Each row of a before or after table is a point. One or more steps were done to the points. Then noise was added and the rows were shuffled. The steps act on columns, c1 being the first. Write out the steps. A step turns or swaps two columns, mirrors them in a line or flattens them onto one, adds a multiple of one to another, or multiplies or shifts one. Angles are multiples of 10 degrees, from the lower column toward the higher: turns from -170 to 170, lines from 10 to 170 but not 90. Use the fewest steps. Two steps may share a column if one is a turn and the other turns, adds or multiplies; they go together, in the order done. Otherwise the lowest column goes first.
In the rows, 128 means zero.

Before (8 x 2):
[[126 118]
 [134 122]
 [119 138]
 [173 117]
 [ 40 100]
 [102 132]
 [151 120]
 [135 130]]
After, 8 rows:
[[130 115]
 [ 38 123]
 [136 128]
 [151 115]
 [134 133]
 [107 143]
 [116 147]
 [176 104]]
Steps: add -0.3 times c1 to c2

Before:
[[148  82 136]
 [132 102 139]
 [176 163  96]
 [137 143 100]
 [137  83 146]
 [143  93 159]
 [142 136 104]
 [174 162 154]]
After, 8 rows:
[[ 90 152 107]
 [149 150 122]
 [101 133 120]
 [ 84 125 103]
 [156 145 129]
 [ 83 139 114]
 [181 151  92]
 [153 102  76]]
Steps: turn c1 and c3 by -110 degrees; turn c1 and c2 by -120 degrees

Before, 9 rows:
[[130 157 113  99]
 [116 102 142 134]
 [104 122 143  96]
 [130 106 107 151]
 [141 133 114 108]
 [ 98 129 124 112]
 [144 136 113 158]
 [164 119 103  94]
 [129 126 102 107]]
After, 9 rows:
[[143 126  96  98]
 [164 109 232 130]
 [129  98 117  96]
 [127 116 209 122]
 [128 149 208 135]
 [139 123 188 131]
 [115  90  94 135]
 [ 98 119 165 136]
 [104 113 162 162]]
Steps: shift c2 by -10; turn c3 and c4 by 130 degrees; multiply c3 by 2.5

Before:
[[119 138 129 135 163 150]
 [141 143 153 122  74 175]
 [145 118 107 180  64 124]
 [204 147 174 141 137 171]
 [139 100 138 109  68 129]
 [101 143  94 129  89  93]
 [165 146 178 164  99 144]
 [ 79 142 108 114 103 107]
 [ 98 130 122 115 106  94]
 [116 154  97 102  88 117]]
After:
[[136 106 124 152 115 101]
 [175  80 149 118 111 113]
 [184 104 124 153  96 170]
 [204 122 180 130 141 165]
 [119 122 116 136 111 107]
 [161 120 120 112 137 142]
 [140 122 108 162  98 113]
 [159 133 110 121  96 102]
 [248 130 168  92 153 158]
 [176 121 162  84 122 148]]
Steps: shift c1 by 40; shift c2 by -20; multiply c5 by 0.4; turn c3 and c5 by 30 degrees; turn c4 and c6 by 60 degrees

Before (12 x 8):
[[180 160 153 119 122 115 103 120]
 [117 132 149 152 125 134 124 155]
 [112 129 118 145  75 126 136 163]
 [178 153 126 105 123 167 115 151]
 [200 178 141  78 110 112 127 131]
 [150 185 129  88 126 122 115 114]
 [115 104 123 137  98 134  88 164]
 [127  98 121 149 116 119 128 154]
 [101 106 102 138 112 108 118 179]
 [125 115  90 169 117 130 118 161]
 [107 105 124 117 117 113 143 161]
 [158 123 126 129 111 155 112 104]]
After (12 x 8):
[[116 124  81 177 118 131 125 155]
 [133 115 129  10 110 128 118 157]
 [147 186 110 200 121 118 104 120]
 [121  94 146  53 104 113 118 172]
 [134 100 123 111  89 135  90 159]
 [128  97 143 121 108 116 145 160]
 [112 120 124  95  68 127 131 153]
 [111 186 162 144 126 124 114 114]
 [144 106 111 101 111 123 126 150]
 [152 144 129 123 120 148 112  98]
 [149 176 151 131 119 153 115 149]
 [153 210 161 182 111 119 125 126]]
Steps: turn c1 and c2 by 40 degrees; multiply c3 by 3; turn c3 and c4 by 110 degrees; turn c5 and c8 by 10 degrees; multiply c6 by 0.7
